Every row gives one point. To make a cloud, some directions were put in groups of two or more. Within a group, all points are equally far from the middle, so they leave a hole (a ring in 2 directions, a hollow ball in 3). The other directions are filled evenly. Then the cloud was stretched, turned, moved and blurred a little. Count the holes, and give their numbers of directions, smallest first.

Cloud (21 x 3):
[[-0.21  0.02 -0.35]
 [ 0.38 -0.11  0.10]
 [-0.28  0.06  0.08]
 [ 0.05 -0.26 -0.18]
 [-0.15 -0.01 -0.15]
 [ 0.15  0.22 -0.41]
 [ 0.00 -0.35  0.05]
 [-0.32  0.36 -0.21]
 [-0.42  0.28 -0.39]
 [-0.21 -0.18  0.06]
 [ 0.31  0.08 -0.29]
 [ 0.03 -0.10 -0.35]
 [-0.11  0.62 -0.01]
 [-0.13 -0.20  0.37]
 [ 0.05  0.07 -0.44]
 [ 0.58 -0.20 -0.10]
 [-0.18  0.06 -0.71]
 [ 0.12  0.33  0.04]
 [ 0.27  0.47 -0.31]
 [ 0.05 -0.05  0.19]
 [ 0.31  0.06  0.06]]
Holes: 0

Cloud (27 x 4):
[[ 0.28  0.08 -0.50  0.11]
 [ 0.47  0.10  0.45 -0.15]
 [ 0.07  0.07 -0.11 -0.39]
 [ 0.05 -0.33 -0.47  0.30]
 [ 0.21 -0.21 -0.12  0.13]
 [-0.20  0.02 -0.15  0.27]
 [ 0.00 -0.30  0.46  0.21]
 [ 0.04  0.14 -0.22 -0.50]
 [-0.20  0.05 -0.09 -0.37]
 [ 0.12 -0.20  0.31  0.12]
 [-0.28  0.05 -0.12  0.13]
 [ 0.40  0.15 -0.21 -0.01]
 [ 0.08  0.02  0.21 -0.39]
 [ 0.16 -0.15 -0.21  0.35]
 [ 0.38 -0.03 -0.02 -0.44]
 [ 0.33  0.09 -0.19  0.03]
 [ 0.34 -0.02 -0.17  0.24]
 [-0.10 -0.21  0.24  0.32]
 [ 0.26 -0.23  0.25 -0.25]
 [-0.29 -0.01  0.16 -0.18]
 [ 0.38 -0.04  0.43 -0.42]
 [-0.27  0.55 -0.15 -0.34]
 [ 0.08 -0.26  0.38  0.09]
 [ 0.58  0.07  0.43 -0.35]
 [-0.12  0.05  0.07 -0.40]
 [-0.13  0.34  0.13  0.40]
 [-0.39  0.03  0.48  0.13]]
Holes: 0

Cloud (29 x 4):
[[ 0.14  0.26 -0.03 -0.20]
 [-0.57  0.33  0.39 -0.15]
 [ 0.04  0.20  0.07 -0.05]
 [-0.30  0.46  0.04  0.17]
 [ 0.18  0.45  0.06  0.15]
 [-0.15 -0.12  0.67  0.01]
 [ 0.33 -0.22  0.09 -0.08]
 [ 0.19  0.08  0.22  0.13]
 [ 0.25  0.41  0.39  0.14]
 [ 0.06 -0.19 -0.04 -0.14]
 [-0.15 -0.02  0.28  0.21]
 [-0.14  0.21  0.34  0.36]
 [ 0.20 -0.42 -0.07  0.16]
 [-0.05  0.16  0.45  0.31]
 [ 0.40  0.27  0.33  0.25]
 [ 0.22  0.21  0.28  0.15]
 [ 0.36 -0.27  0.05 -0.06]
 [ 0.39 -0.15  0.16  0.06]
 [-0.26  0.55  0.09 -0.30]
 [-0.07  0.11  0.48  0.02]
 [ 0.10  0.35  0.51  0.00]
 [ 0.45 -0.16  0.00  0.15]
 [ 0.27  0.20 -0.07  0.15]
 [-0.20 -0.14  0.32  0.18]
 [-0.04  0.06  0.10 -0.45]
 [ 0.32  0.16 -0.31  0.17]
 [ 0.06  0.60  0.61 -0.07]
 [ 0.09 -0.31 -0.24  0.07]
 [-0.43  0.09  0.43 -0.03]]
Holes: 0
